Every row gives one point. Examples show where two turns around zero, p and q, send a point. Write where each new point lands after one turn and then the other. Backwards means that the second turn is done in reverse. Each puzzle has new turns, and all numbers are rounded.

Turn p:
17, -32 -> 35, 9
-27, 27 -> -32, -20
9, 5 -> -3, 10
Turn q:
-14, 38 -> -34, 22
20, -17 -> 26, -2
-6, -21 -> 8, -20
Where do these land?
q, then p: 27, -28 -> 15, 36
p, then q: -28, 4 -> 8, -27
p, then q: 0, 24 -> -22, -10

Turn p:
-14, 15, 45 -> 24, 36, 23
8, -41, -7 -> 21, -34, -14
-6, 12, -31 -> -32, -11, 2
12, 13, -7 -> -13, 8, -11
Turn q:
-11, 11, -23 -> -26, 7, 8
-5, -49, -18 -> -6, -48, 19
18, 28, 13 -> 7, 24, -25
-2, 10, 28 -> 25, 17, -1
Where do these land?
q, then p: 19, -21, -3 -> 7, -26, -9
q, then p: -7, -3, 7 -> 5, 7, -5
p, then q: 18, -16, -58 -> -20, -39, 45
p, then q: 2, 37, 7 -> -5, 37, 8
p, then q: -18, 17, 31 -> 18, 29, -20
p, then q: -15, -15, 17 -> 17, -6, -20

Turn p:
5, -12, -11, 37, 3, -17 -> -6, 3, -16, 38, 14, -4
-17, -42, 33, 5, -3, -17 -> -21, -28, -30, 10, -33, -15
14, -19, -16, -21, 31, 24 -> -9, 24, -21, -25, 0, 33
2, 31, 53, 10, -38, -2 -> -17, -45, 48, 2, -2, -26
11, 3, -47, -17, -30, -2 -> 38, 4, -13, -18, 38, -8
-12, 36, -2, -2, 2, 33 -> 17, 2, 39, -6, -2, 26
13, -7, -7, 1, 16, 19 -> -10, 9, -6, -5, 7, 24
-18, 11, -3, -13, 19, -38 -> 8, 30, 0, 5, -23, -30
Turn q:
-9, 17, 10, 26, 28, -37 -> -29, -22, -11, 29, 30, 11
37, 17, -11, 26, -24, 12 -> 9, -7, -5, -47, 19, 21
-48, -16, 21, -25, 2, 31 -> 27, -5, 26, 35, -41, -16
-4, 26, -7, 18, -13, -51 -> -33, 9, -1, 11, 28, 42
-21, -7, -8, -26, 10, 17 -> 7, 5, -4, 14, -34, -12
8, -39, -16, -7, -9, 35 -> 41, 20, -8, -16, -12, -25
21, 26, -11, 5, 2, -14 -> -24, -6, -13, -19, 8, 16
16, -24, 21, -18, 4, 7 -> 1, 7, 16, -8, 0, -36
Where do these land?
p, then q: -47, -28, -23, -31, 10, 12 -> 7, 29, -6, -59, -15, 12
q, then p: 8, 14, -8, 13, 2, 14 -> 3, 1, -17, -17, 5, 9
q, then p: 5, -10, 5, 29, -9, -24 -> -16, 26, 6, 7, -12, 22
p, then q backwards: 20, 11, 26, 27, -26, -20 -> 2, -3, 42, 2, 30, -16
q, then p: -27, 3, 13, 29, 12, 10 -> -24, -7, -24, 17, 13, 18
p, then q: -15, -2, -15, -9, 38, -37 -> -21, -2, -2, -16, 3, 51
q, then p: 6, -40, 16, 1, -5, 24 -> -31, 15, 3, -4, 14, -33
q, then p: 23, 20, 21, -22, -20, -12 -> 3, -14, 15, -19, -40, -7
p, then q backwards: 27, 32, -35, -37, -2, 33 -> 37, -9, -1, 24, -58, -1
